Each row of a before or after table is a point. One or more steps were done to the points. Then noise was added and the rows were shuffled. The steps act on columns, c1 being the first. Write out the steps. A step turns or swaps two columns, mirrors them in a line or flattens them onto one, adds a multiple of one to another, or multiplies or shifts one. Angles are multiples of 10 degrees, from the lower column toward the higher: turns from -170 to 170, lines from 10 to 170 but not 90. Use the fewest steps. Two steps may share a column if one is a turn and the other turns, adds or multiplies; they go together, in the order done. Otherwise the lowest column goes first.
In the rows, zero is written as 128.

Before (10 x 3):
[[122  80 124]
 [178 132 134]
 [144 147 185]
 [132  96 123]
 [118 143 127]
 [106 106  98]
 [ 95 120 101]
 [132 131 140]
 [142 146 164]
 [142  55  86]]
After:
[[119 131 135]
 [143 119  88]
 [123 145 119]
 [ 97 144 155]
 [ 81 151 163]
 [146 106  98]
 [172  54 129]
 [131  80 123]
 [140 132 177]
 [132  93 133]]
Steps: turn c1 and c3 by 70 degrees

Before:
[[107 134 139 102]
 [123 122 130  61]
 [166 123 128 142]
 [131 144  93 110]
 [144 123 133 142]
 [131 133 123 185]
 [136 113 150 154]
 [ 91 110 121 108]
 [140 157 104 123]
 [125 133 172 120]
 [ 71 128 117 120]
 [115 172 118 122]
 [ 88  88 113 137]
 [150 145 133 192]]
After, 14 rows:
[[149 122 134 122]
 [122 122  84 187]
 [132 132 169  81]
 [ 81 109 119 175]
 [ 54 127 131 141]
 [100 135 103 132]
 [125 132  90  96]
 [110 171 131  71]
 [ 76  88 145 189]
 [178 123 138 125]
 [132 144 143 140]
 [156 145 166  50]
 [137 112 128 117]
 [144 156 143 104]]
Steps: multiply c1 by 1.3; turn c3 and c4 by -140 degrees; add -1.5 times c2 to c4

Before:
[[ 83 162  92  88 165 133]
 [117 137 106 114  94 151]
 [ 92 162 142 155 136 109]
 [ 89 140 144 152 107 119]
 [138 174 167 147 127 112]
 [141 152 160  94 145 121]
 [ 71 114 146 152 128 141]
 [121 125  78 116 133 154]
 [105 100 173 155 153 123]
 [126 147 129 143 114 113]
 [160 176 106 160 130  96]
 [120 123 167 128 157  93]
 [107 191 119 152 143 120]]
After, 13 rows:
[[126 122  77  90 133 149]
 [152 140 159 110 144 104]
 [148 126 129 143 114 128]
 [191 106 119 148 143 104]
 [138 117 106 104  94 184]
 [123 120 167 148 157  64]
 [162  83  91  71 166  96]
 [161  92 141 162 137 101]
 [176 161 107 150 131  93]
 [173 138 166 167 127 114]
 [115  70 146 160 129 141]
 [140  90 144 160 107 141]
 [100 105 173 178 152  98]]
Steps: swap c1 and c2; add 0.5 times c3 to c4; add -1 times c5 to c6

Before (14 x 9):
[[192 118 126  95  80 115 115 135 114]
 [108 129 161 149 125 117 147 133 193]
 [178 101  90 112  72 134 116 152  94]
 [137 159  90 138 133 150 130  88 104]
 [ 96 166  88 127  78 134 136 104 102]
 [101 100 144 155 136 107 168 100 163]
 [123 150 179 136 127 110 142 117 140]
 [128 153  84 114 123 128 110 127 124]
 [ 91 116 158 127 141 116 129 110 187]
 [118 178  77  96 116 145 172  83 127]
 [ 99 106 154 114 135  83 136 111 158]
 [103 121 162 118 150 124 161 153 141]
 [175 119 124  93  90 128 101 134  66]
 [138 183  65 128 116 101 146 115  97]]
After, 14 rows:
[[118 106 182 135 134 143 141 116 141]
 [130 128  81 117 131 128 154 125 124]
 [178 171 122  92 139 149 109 134  68]
 [133  66  79  96 141 104 147  85 127]
 [131 110  86 128 186 107 142 104 103]
 [125  94  60 127 141 159 156 111  92]
 [144 116  88 139 119 115 144  86 100]
 [ 89 119 161 127 133 120 141 108 188]
 [ 93 102 143 152 134 135 101  99 158]
 [195 160  89 114 155 148  96 157  96]
 [ 83 124 156 116 145 152 119 113 159]
 [113  93 162 145 141 129 149 133 188]
 [196 148 125  91 147 172 120 139 115]
 [ 97  98 160 116 124 120 110 154 144]]
Steps: turn c1 and c6 by 150 degrees; turn c1 and c5 by 150 degrees; add 0.5 times c9 to c2; turn c2 and c7 by 120 degrees

Before, 10 rows:
[[103 152 138  98 141 131 136 133 109 134 138]
 [128 113 104 127 102 120 126 147 151 123 149]
 [ 95 156 137 149  75 132 141 111 153 148 125]
 [150 129 125 109 131 109 113 151 151 123 133]
 [122 150 125 104 136 128 118 108 118 117 133]
 [155 115 132  94 154 141 117 125 138 130 139]
 [109 125 133 142 122 143 117 127 168 121 119]
 [119 177 145 109 141 148 116 111 123 131 165]
 [142 137 141 113 133 133 135 131 129 107 144]
 [112 143 114 161 107 116 142 134 134 145 130]]
After (10 x 11):
[[103 130 118 124  99 112 132 163  73 122 134]
 [149 130 123 133 126 102 114 179 196 125 124]
 [107 128 135 128 130 150 117 160 249 122 135]
 [142 138 110 129 113 121 136 163 130 110 135]
 [155 124 117 116  89 111 117 155 158 132 129]
 [ 95 123 128 170 152 154 140 142 205 130 137]
 [116 138  90 122  97 131 119 140 113 109 133]
 [122 136 123 129 109 108 116 135  99 109 122]
 [113 125 130 136 163 143 145 165 144 135 116]
 [127 125 118 150 137 128 126 178 197 132  98]]
Steps: flatten c2 and c10 onto the line at 120 degrees; turn c3 and c11 by 110 degrees; turn c4 and c5 by 110 degrees; turn c5 and c6 by 40 degrees; shift c8 by 30; multiply c9 by 3

Before (12 x 12):
[[100 132 105  55 146 123  99 104 118 139 133 104]
 [206 143 131  96 126  91 150 144 118 134 158 147]
 [134  69 111  76  93 154 113 124 138 112 101 169]
 [160 128 121 141 109 153 118 113 136 127  81 130]
 [134  88 159 122  73 167 158 133 159 110  95 134]
 [108  82  70  97 101 115 163 103 117 125 131 149]
 [113 151 100 103 132 140 102  89 156 103 131 120]
 [133  77 121 120  73 173  88 120 146 109 122 108]
 [134 140 104 151 124  87 113 155 119 104  86 123]
 [143 116  95 120 124 137 162 104 100  78 132 141]
 [168 113 147  72  89  85 111 118 144 101  83 110]
 [126 136 168  92  51 164 116 107 125 127 161 131]]
After (12 x 12):
[[158 150  99 102 132 138 105  91 107 122 117  99]
 [135  70 111  81  93 128 111 121 130 171  83 110]
 [150 115 148  69  86  66 109 118 168 110 133  97]
 [127 136 166  88  48 176 118 106 123 135 122 120]
 [ 98 117  92 120 124 140 168 107 142 145 125  78]
 [113 129 107  53 142 133 105 105 100 108 136 136]
 [118  84  60  94 100 115 167 104 107 145 138 122]
 [152  78 121 122  78 150  83 120 132 108  89 112]
 [123 142 103 151 125  77 114 155 135 120 130 100]
 [160  85 163 125  72 132 161 133 129 132  80 104]
 [136 123 120 140 106 108 119 114 159 132  81 121]
 [122 150 130  92 128 125 148 145 209 153 179 140]]
Steps: swap c1 and c9; turn c6 and c11 by -50 degrees; swap c10 and c12

Before, 11 rows:
[[142 126 148 157 163 111  85 115 150 112  93 130 132  96]
 [119 107  90 102 117 129 157 106 109  93 151  99 157 114]
 [119 168  94 120 123 160 177 145 144 121  98 107 104 120]
 [122 141 106 115 142  90 174  80 142 155 132 106 131 102]
 [166 117 126 106 138 127 151 130 156 130  88  80  70 165]
 [124 195 150 109 138 155 111 157 115 106 142 101 119 105]
 [161 126 129  99 118 177 125 132 165 184 124 121 141 152]
 [113 134 113 107 185 169 119 156 156 186 144  71 155 134]
 [137 104 110 142 118 172  69 117 186 155 127  95 134 135]
 [112 164 138 168 146 134 153  99 108 150 131  99 137 163]
 [159 136 178 144 110 106 151 143 129 118 105  81 144 167]]
After, 11 rows:
[[101 136  97 148 110 155 147 143 114 112 106  81  86 167]
 [120 118 175  91 137 165 163 131 134 132  88  80 110 165]
 [155 195 145 136 138 129 107 157 128  93 141 101 103 106]
 [171 134 136 156 185 121 138 156 154 221 144  71 151 135]
 [171 127 148 153 117 169 150 132 157 217 123 122 132 152]
 [136 164  87 118 146 114 134  99  97 163 130  99 123 164]
 [109 126  97 122 163 138 110 115 172 102  92 129 110  96]
 [131 106 143 154 117 119 138 106  95  72 151  99 173 115]
 [170 104 116 121 118 145 120 116 211 172 127  94 147 135]
 [161 169 152 102 123 125 175 145 109 116  97 107 151 120]
 [ 92 141 142 130 141 116 173  80 109 172 132 106 149 102]]
Steps: mirror c1 and c6 in the line at 50 degrees; turn c3 and c13 by -70 degrees; turn c3 and c4 by 120 degrees; turn c7 and c9 by -40 degrees; multiply c10 by 1.6

Before, 11 rows:
[[ 82 124 135  97 112 124  98  94 103 139 115 118 127 117 125 108 124  29]
 [111 132  89 112  86 142 121 153 118 135 142 151 127 120 136 105 105 137]
 [148 133 133 106 142 138  90 142 123  83 231 153 135 126 134 107 128 133]
 [110 118 119 107 192 120 107 149 101 110 114 116 138 118 114 102  92 137]
 [135 106 133 124 239 124 108 159 107 149 132 126 118 152 129 111 111 105]
 [ 86 122 142 158 115 169  97 131 110 139 124 122 113 115 124 113  99 126]
 [ 85 160 135 147  92 125 152 149 119 144 110 126 173 205  13 108 122 107]
 [ 68 149 101 109  88 129  92 148 142 145 115 122 181 160 105 118 110 121]
 [121 175 122 102 169 124 115 150 120 137 123 110 124 173 116 106  98 129]
 [ 97 146 110 106 133 130 155 155 142 125 204 124 129 124 110 164 106 136]
 [127 140 129 161  98 145  97  52 164 137 124 156 129 165 116 113 120 138]]
After, 11 rows:
[[124  97 107 169  94 147 155  51 146 136 125 144 100 106 111 117 120 139]
 [111 138  88 109  91 141 127 152 132 134 143 109 124 133 136 102 107 140]
 [ 83 143 130 153  87 128 205 150 161 144 109 133 166  93  12 112 126 106]
 [132 146 128 124 237 128 138 152 102 144 130 130 103 106 129 111 108 102]
 [122 144 145  92 170 123 154 151 175 141 128 109 110  96 116 105 101 128]
 [148 134 107  98 142 141 142 141 132  81 229 146  95 144 129 103 124 130]
 [ 86 147 144 166 113 169 116 131 120 140 129 136  95 133 123 115  98 127]
 [ 85 150 141  88 113 125 129  94 118 140 115 130  98 142 126 109 121  30]
 [ 70 116 117 106  89 130 198 149 147 146 116 100 111 143 105 115 114 124]
 [ 98 118 121  98 133 129 116 154 144 119 203 111 154 125 107 167 106 137]
 [112 148 135 102 193 118 131 149 116 107 117 115 112 149 114 100  91 135]]
Steps: turn c2 and c9 by 80 degrees; turn c3 and c12 by 60 degrees; multiply c4 by 1.3; turn c7 and c13 by 70 degrees; turn c7 and c14 by -140 degrees

Before:
[[109  92  94 146 119 131 166  87  80 137 144 121 129  94  91 118 143 115
  111  93]
 [127 145  88 109 197 111 114 115 107 106 151 105 150 109 122 117 160 118
  136 163]
 [106 164  93 110  96 121 151 145 126 150 125  76 163 164 156 172 143 102
  167 155]
 [ 87 175 124 168 110 141 147 146 147 141 135 123 168 169 120 148 148 100
  147 176]
 [120  59 124 139  90 160 142 113 136 120 113 132 135 124  92 129 102 132
  137  94]
 [ 96  70 117 169 109 151 122 110  89 104 170  88 126 126 107 125 122 148
  135  96]
 [ 76 163 107 119 107 133 131 139 141 129  93 107 135 129 138 155 133 144
  164 154]
 [118 107 126 129 116 159 146 111 105 125 162 134 125 120  85  83 132 137
  127  80]]
After (8 x 20):
[[127 144  53 148 197 112 115 109 109 107 151 106 145 108 116 116 158  77
  137 163]
 [119 107 135 126 117 159 147 120 106 126 162 133 135 120  43  84 133  98
  127  81]
 [110  94  83 102 119 132 167 104  79 138 144 123 148  94  55 117 141  75
  124  93]
 [105 164  16 169  95 121 151 121 127 150 126  76 133 164 183 171 144  62
  116 155]
 [ 76 163  75 161 108 132 132 130 142 129  93 107 125 130 149 155 133 103
  112 155]
 [ 97  71  57 108 109 150 121 117  88 104 170  88 137 127  86 125 122 109
   92  97]
 [119  59 131 127  91 161 142 115 135 119 113 132 138 123  56 130 102  93
  115  94]
 [ 87 176 116 117 110 140 146 119 149 142 135 124 135 169 112 148 149  60
   85 176]]
Steps: add 1.5 times c12 to c3; turn c4 and c19 by -130 degrees; flatten c8 and c13 onto the line at 140 degrees; multiply c15 by 2; shift c18 by -40
